Each wall is flat, endless, passes through zero and stands at right angles to its row. A trip goes straight from one point to another. Which walls does it cross, in order?
In the rows, 128 means zero.

Walls:
(1): [101 102]
(2): [ 76 128]
(3): [122  68]
(4): [173 146]
(5): [116 142]
(6): [189  86]
(7): [120 143]
(8): [142 165]
(9): [140  93]
Trips:
[148 208] to [ 78 128] -> 2, 4, 1, 8, 3
[ 79 127] to [180 179] -> 3, 8, 1, 4, 2, 6
[111 163] to [174 117] -> 4, 2, 6, 5, 7, 9, 3
[ 85 118] to [125 180] -> 3, 8, 1, 4
[139 111] to [ 61 159] -> 4, 2, 6, 5, 7, 9, 3, 8
[144 146] to [131 105] -> 5, 7, 9, 3, 8, 1, 4

Walls:
(1): [161  32  98 146 158 122  55 137 125 158 144]
(2): [ 94 180 140 138 139  50 130 136  67 118 115]
(3): [124 127 133 194 121 128 161 184 156 157 172]
(4): [191 157 146 112 164 148 155 202  48  90 166]
(5): [102 121 118 150  59 176 148  92 111 122 141]
(6): [151 145 164 126 115 144  92 140 107 180 125]
Trips:
[155 156  98 177 151 162  43 147 163 124 158] to [184  60 119 140 152 196 140 167  93 170 159] -> 5
[104 169  89 130 135 115  93 100  95 208  94] to [136 144 176  93  77 172 130 105 178 125 125] -> 5, 1, 2
[163 105 101 169 204 109 127  94 163 156 125] to [162  89  46 139 132 134 157 135 163  81 123] -> 5
[ 79 202 141  48  82  81  45 153 109 140 131] to [107 144  98 162  53  61 180 226 153 151 196] -> 3, 4, 5, 6
[138 153 108 112 143  83  94 123 121  70  87] to [ 61 134 219 113 138 160  57 171  69 188  71] -> 6, 1

Walls:
(1): [124 218 190 198  79 184 118 116 142 180  89 119 135 201  92 106 101 135
 178  97  99 128 140 116]
(2): [ 60 107 243 122 172 170 210 161 146 110 147 152 193 128  85 106  94 175
 115  93  82 110 127 155]
(3): [149  70  96 103 115 136 127 145 160 158 181 107 126 125 173  95  80  90
 161  78 105 161 150 148]
(4): [160 123  90  96 203  49 112 128 154 112 181 125 116 148  61 109 139 161
 183 219 178  98  97 143]
(5): [161 182 151 192 121 141 138 130 153 178 147 116 118 134 189 103  80 145
  95 107 144 144  66 178]
(6): [ 82 108 155 116 113  96 116 231  84 144  94 158 137 161 137 104 114 106
 196 128  95 108 125 109]
(7): [169 151 104 154 138 104 122 149 147 148 189 116 105 140 116 141  80  88
 113  80  98  64  60  76]
Trips:
[ 78 166 163  89 144 113  61 160 160  84 163 131 103  71 157  68 120 102
  77  30 169  75 131 136] to [175 148 194 164 109 117 133 114 116 146 118  65 168 123 135 154 159 141
  89 150 157  68 119 132] -> 6, 3, 1
[157  97  16  94 111  89 137 110 143  49  99 134 111 138 128 134  97 109
 189  86 126  35 110 145] to [102 197 151 188 119 154  94  64 131 153 154  90 142 126 186 129 136 130
 136  90 109 126 153 114] -> 6, 1, 4, 5
[172 182  86 116  62 131 108  81 139 158 102 121 139 118 117 166 129 149
 114 208 162 237 178 167] to [121 183 138 111 108 149  87 200 115 173 128  88 159 115 149 173 124 153
 170 135 153 163 140 214] -> 4, 3, 6
[133 188 163 136 152 149  88 190 125 104 147 126 160  41 127 176 157 104
 115 149  86 100 104 164] to [167 195 112 207 110 140 125 176 176 166 112 127  46 144 153  69 158 130
 137 103 100 127 148 135] -> 1, 2, 3

Walls:
(1): [119 136 142 141 140  89 137 152  89  72  77 115 168 136 158  64 137 164
 109  82  69  23 152 118 157 110  88  79 167 136 133 105 117 157 171 150
  96 122 164 118 134 134 236 118 104 126 130  78]
(2): [146 157 168 125 127  85 174 128 114  82 115 148 145 100 128 165 126  69
 145 145  58 141 176 130  66 122  92 126 119 108 109 141 108 153 106 156
 106 186 152  83 113 180 118 162 128 101 154 120]
(3): [177  90 137 169 122 136 129 139 143 158 183  77 103 174 153 114 107 134
 130 109 193 139 128  62 172  63 142  59 213 171 160 180 167 174 183  67
 142 173 114  57 180 193 158 150  69 150 119 123]
(4): [154 154 107 157 151 154  92  89  74 147 130 165 121 199 101  40 125 133
 144 122  98 184 192  60 167 115  98  95  89  28 128 148 149 109 143  48
 177 172 133 154 163 146  95 197 112 143 163 121]
(5): [122 103 151 176 142 122 108 120 103 159 175 121 191 162 126 133 120 180
 129 169  92 169 140 147 143 119 137 203  82 122 103 108 110  91 137 168
 142  49  92 149 158 167 152  77  77 171 135 189]
(6): [186  86 122 144 113 127 141 141 142 115 149  99 142 182 144 139 145 101
 124  91 129 131 137  92 104  59 127 127 128 146 148 131 190 105 143 196
 132 103  90  67  94 127 141 101 116 183 175 180]
(7): [172 194 161 140 159 110 150 136  80  36 122  77 185 124  66 147 170 169
  99 119  98 114 112 119 110 111 149 112 156 103 177 103 152  56 158 144
 185 128  86 205  86 195 120 156 185 116 170  78]
(8): [126 103  93 133 130 200 124  96 121 132 151 121 125 121  33 148 130 108
 125 104 115 101 171 121 164 104 109 104 105 136  76 158  99  61 125 137
 120 162  86 162 137 133 102 169 152 148 104 133]
(9): [ 59 120 112  97 107 107  90 157 135 107 126 159 152 133  78 146 115 172
 106 131  69 147  70 159 147 131 108 132 123 166 171 161 129 151 187 122
 105 117 112 149 122 100  93 129 106 170 130 171]
Trips:
[120 143 101 134 105 163 216 161  34 149 158 105 135 139 125  68 196 174
  84  89 145 183 141  71  99 114 130 167 123 158 164 117  79 127 156 178
  68 159  59  70 106 134 156 150  91 136 112 101] to [134 104  80 160 153  78 110 128 167 134 156 111 116 111 154 159 127 105
  91 167 122 142 132  78 100 151 115  46 121 185 179 155 112 197 147 185
 124 142  98 182 145 155 133 167 189 128  89  92] -> 4, 5, 9, 6
[136 125 102  94 110 113  95 181 175 174 145 118 113 105 137 110 165 118
 128  72 138  94 123  80 151  79 148 168 119 221  78 142 145  93 136 125
 130 116 185 115  91 131  89 134 121 172 139  91] to [103 174 123 146 116 116 104 127 126 155 121 200 144 136 123 123 103 100
 204  78 101 132 156  84  92 135 158 129 124 130 149  83 173 131  86 129
 112  60 151 115 111  87  92 129 149 136  83 127] -> 3, 8, 9, 4, 2
[151 114 172 179 115 128  79  58 107  70  94  59 138 153  67  78 115 180
  86 162 140 128 167 120 133 137  95  90 156 140 159 157 166 199 107 166
 128 111 130  96 118 100 112  78 174 139 152 172] to [158 157 117 100 117 111 114 151 146 112 105 117 112  93 156 112 108  95
 117 122 150 107  75 157 148 166 161 109 192 164 113 132 134 172  86  85
 137  77 160 177 103 105  98 158 136 127 130 161] -> 5, 4, 6, 7, 3, 1
